Each point is reached from the start by the listed moves, each made once or not at all, plus a little noise. Is the number of moves made odd or even? Then give how often each move was made.

Moves:
(1): 0.018  -0.009
(2): 0.048  0.027
Start: 0.005  0.003
Points:
0.053  0.030 => odd (0, 1)
0.068  0.023 => even (1, 1)
0.004  0.002 => even (0, 0)

Moves:
(1): 0.004  -0.001  -0.009  -0.013  -0.012  0.017  0.013  0.012  0.033  0.018  0.011  0.029  -0.047  0.022
(2): -0.001  0.007  0.040  -0.009  -0.010  -0.020  0.006  0.000  0.023  -0.023  0.002  0.005  -0.014  0.036
(3): -0.006  0.003  0.008  -0.031  0.031  0.031  0.010  0.000  -0.008  -0.006  -0.017  -0.002  -0.019  0.002
(4): -0.018  0.012  0.018  0.014  0.007  -0.003  0.007  0.022  -0.007  0.008  -0.007  0.011  -0.003  -0.025
(5): 0.021  0.020  0.008  -0.002  -0.010  -0.011  0.008  0.007  -0.026  0.006  -0.023  -0.017  0.034  -0.049
(6): -0.009  0.023  -0.011  -0.011  -0.012  0.013  -0.008  -0.004  -0.005  -0.017  -0.008  0.008  0.003  0.010
(7): 0.006  0.003  0.012  0.019  0.014  0.003  -0.032  0.020  0.008  0.013  0.004  0.039  -0.015  0.032
(8): -0.002  0.017  0.029  -0.065  -0.047  -0.015  0.008  0.007  0.000  0.011  -0.023  0.023  0.012  -0.023
(9): -0.018  -0.002  0.001  0.002  -0.007  0.006  0.022  -0.005  0.005  0.016  -0.022  0.019  -0.004  -0.015
(10): -0.020  -0.001  0.021  -0.012  -0.002  -0.022  -0.006  -0.020  0.019  -0.020  -0.011  0.020  -0.006  0.001
(11): -0.012  0.010  -0.015  0.008  0.010  -0.011  0.008  0.006  -0.005  -0.008  -0.007  -0.010  0.020  0.000
Start: -0.008  -0.009  0.000  0.009  -0.011  -0.015  0.010  -0.007  0.005  0.014  0.005  0.026  -0.007  0.003
Points:
-0.052  0.059  0.030  -0.026  0.014  -0.018  0.028  0.005  -0.027  -0.024  -0.068  0.034  0.021  -0.057 => even (0, 0, 1, 1, 1, 1, 0, 0, 0, 1, 1)
-0.088  0.056  0.084  -0.065  -0.072  -0.068  0.047  -0.001  0.034  -0.018  -0.070  0.100  0.000  -0.013 => odd (0, 1, 0, 1, 0, 1, 0, 1, 1, 1, 1)
-0.034  0.068  0.066  -0.066  -0.033  0.008  0.025  0.040  -0.029  0.044  -0.093  0.106  0.000  -0.064 => odd (0, 0, 1, 1, 1, 1, 1, 1, 1, 0, 0)
-0.023  0.048  0.015  -0.017  -0.052  -0.021  0.058  0.009  0.030  0.005  -0.042  0.059  -0.015  0.006 => even (1, 1, 0, 0, 1, 1, 0, 0, 1, 0, 1)
-0.043  0.083  0.083  -0.081  -0.045  -0.006  0.051  0.058  0.022  0.031  -0.087  0.130  -0.042  -0.007 => even (1, 1, 1, 1, 1, 1, 1, 1, 1, 0, 1)
0.005  0.027  0.030  0.026  -0.010  -0.010  0.006  0.054  0.013  0.058  -0.011  0.088  -0.039  -0.017 => even (1, 0, 0, 1, 1, 0, 1, 0, 0, 0, 0)
